Every row gives one point. To make a cloud, some directions were put in groups of two or more. Within a group, all points are equally far from the middle, so they leave a hole (a ring in 2 directions, a hollow ball in 3). The other directions are filled evenly. Then the cloud was stretched, turned, moved and blurred a little. How many holes are there, and how many directions does each take, smallest first?
(in the rows, 128 means zero)

Cloud (13 x 2)
[[ 76 164]
 [106 200]
 [170 110]
 [ 91 103]
 [185 159]
 [174 186]
 [ 90 188]
 [173 114]
 [161 100]
 [ 73 140]
 [126 205]
 [ 84 111]
 [ 73 150]]
Holes: 1 (2)

Cloud (21 x 3)
[[134  94  99]
 [181 130  88]
 [181 158  80]
 [ 76 191 174]
 [165 185 135]
 [ 78 178 129]
 [143 199 113]
 [ 65 141 168]
 [158 191 183]
 [120 209 155]
 [146 198 105]
 [103 199 126]
 [111 208 150]
 [182 125  68]
 [127 198  86]
 [123 105 184]
 [105  96  78]
 [ 65 140 170]
 [ 96 108 185]
 [114  91  75]
 [ 81 115 139]]
Holes: 1 (2)

Cloud (56 x 6)
[[ 70 185 141 125 117  57]
 [ 35  35 132 116 168 116]
 [178 149 113 193  92 189]
 [103 161  93 187 117 168]
 [128  89 134  77 202 114]
 [151 102  79 230 102 171]
 [191 205 120 174 181 141]
 [123 141  41 141 166 130]
 [ 88  74 128 148 165  29]
 [ 99  72 192 182 154 164]
 [ 83  88  94  99 141 103]
 [119 118 216  58  56 134]
 [212 133 115 115 131 116]
 [123  99  99 135 167 102]
 [162 117 119 173 148 158]
 [ 88 125  63  95  90 163]
 [205 102 124 188 166 161]
 [186 121  79  92 162 113]
 [126 110  73 205 133 148]
 [ 60  64 108 133 188  81]
 [ 81 112 174 121 184 110]
 [191 167  88 136 141 100]
 [145 118  75 196  48  92]
 [136 181 158 154 127  55]
 [122 206 115 137 110  48]
 [193 131 105  68 150 148]
 [ 64 152 150  83 182  73]
 [ 87 108  83 183  51 112]
 [ 41 145 129  61  88  93]
 [ 55 169 128 167 161 114]
 [ 72 138  87 139 127 139]
 [ 56  76 116  87 116 167]
 [114 170 188 113 159  83]
 [194 125  73 161 149  68]
 [ 93 187 108  99  76  85]
 [153  87  45 188 201 137]
 [ 83 145 175 154 157 194]
 [157 127  92 166  86 141]
 [203 107  89 132 129  88]
 [128 135 148 158  73 135]
 [175  78  78 168  89 140]
 [206 101 100 204  71 139]
 [111 123  75  79  83 159]
 [ 77 100 107  82 206 122]
 [136 107 145 121  65 109]
 [103 169 137 185 169  90]
 [150 103 125 190 114  60]
 [138 139 153 135 183  67]
 [107 143 116 179  91 104]
 [204  92 120 151 100 159]
 [ 78  57 176  90  90 132]
 [ 56 135  99 100 193 125]
 [140  95 154 134 117  41]
 [138  39  26 105 142 148]
 [ 56 136 174  97  77 208]
 [ 77 169 162 178 128 134]]
Holes: 0
